Each row is a point. The points of each table are mixes of a few directions, plus a little noise. Count the directions of each table, and those that both share. Where both have some left over, give the other angles between the two spaces (their principal angles), to ten degrees, smallest first.
In the rows, zero is written as 128.

First:
[[156 102 170]
 [ 85 167  63]
 [158 101 174]
 [112 142 104]]
Second:
[[ 78 156 157]
 [182  82 180]
 [121 139  74]
 [103 153  85]
 [156 108 140]]
Directions: first 1, second 2, shared 1

First:
[[145 136 151 126 124 135]
 [ 75  98  52 132 142  96]
 [189 162 216 125 112 161]
 [150 141 159 125 122 140]
 [111 118 101 129 133 119]
 [ 56  89  27 132 150  89]
 [173 152 190 125 117 152]]
Second (6 x 6):
[[ 57 131 150 131 116 155]
 [ 41  57 177 159 102 147]
 [192  97 112 105 148 110]
 [141 137 105 130 102 147]
 [154 148 123 153 133  98]
 [182 199  99  91 169 110]]
Directions: first 1, second 4, shared 0; angles 80

First:
[[126 143 119 117 123 121 135 119 123 139 137]
 [135 227 104 135 137 116 125  87  67 122 128]
 [123  18 175 167 141 155  98 181 176  98  96]
 [141 139  58  29  78 108 214  99 151 184 196]
 [155  44 112 113 118 153 152 158 163 106 135]
 [ 85 104 176 133 124 107 109 142 168 169 127]
 [157 155  93 127 131 139 141 114  97 100 130]
 [126 101 148 149 138 137 109 145 136 114 112]
 [104 218 167 188 160 114  69 105  73 120  95]]
Second (11 x 11):
[[120 140 106 145 126 187 105  99 153 179  56]
 [110 141  66 147 155 103 196 149 138 135 199]
 [ 65 104 119 124 122  91 135  94 159 107 183]
 [199 164 200 117  63 128  86 142  70 100  85]
 [162  72  59  77 172 146  95 182  82 154 124]
 [190 182 135 148 114 115 173 176  86 117 146]
 [ 98 111 148 135 148 137 125 104 163 128 113]
 [167 128 192 124 126 171  81 126 121 134  39]
 [108 121 113 125 124 118 130 118 135 127 147]
 [ 77 156 132 142  50 116 107  57 152 125 134]
 [111  87 137 125 208  97 176 162 149 101 182]]
Directions: first 3, second 5, shared 0; angles 40, 60, 60

First:
[[ 91 159 127  13  92  73 174  97  52  76 111  62 188 170]
 [127 156 149 105 106  89 141 141 128 121 125 134 141 118]
 [139 193 185  91  78  41 150 169 145 123 125 160 145  91]
 [140 117 127 166 140 149 113 137 153 145 133 149 109 115]
 [ 99 129 110  62 119 116 152  95  73  95 118  73 163 167]
 [160 151 168 177 118 108 114 174 189 157 136 191 101  80]
 [122  77  85 161 167 195 109  99 118 133 131 105 113 153]
 [111  87  85 130 156 179 120  94  99 122 127  90 128 163]
 [127 122 121 131 134 137 126 122 125 127 129 121 126 133]
 [167  90 124 246 169 193  78 155 202 180 145 191  68  89]]
Second:
[[ 63 113 136  61  93 119 151 120  88 115 111  56 155 117]
 [184 204 104 105  78  81 147 146 142  97 133 171 141  78]
 [119  53 100 172 220 197  95  85 107 139 137 102 119 221]
 [112 121 110  87 126 120 120 137 109 103 129  81 164 112]
 [168 155 160 156 124  78  83 224 207 136 148 169 144  22]
 [ 59  90 184 139 113 153 158 100 109 176 106 113  88 165]
 [120 109 147 173 146 161 140  92 125 162 122 156  82 186]
 [ 79 130 165  98  81 118 161 123 111 143 108 109 117 117]
 [131 152 159 129  95  98 131 163 155 138 127 151 123  78]
 [177 150  68 132 145 145 138  82 106  99 135 149 127 179]
 [194 130  76 159 186 137  83 139 148 101 154 149 148 134]]
Directions: first 2, second 4, shared 1; angles 30
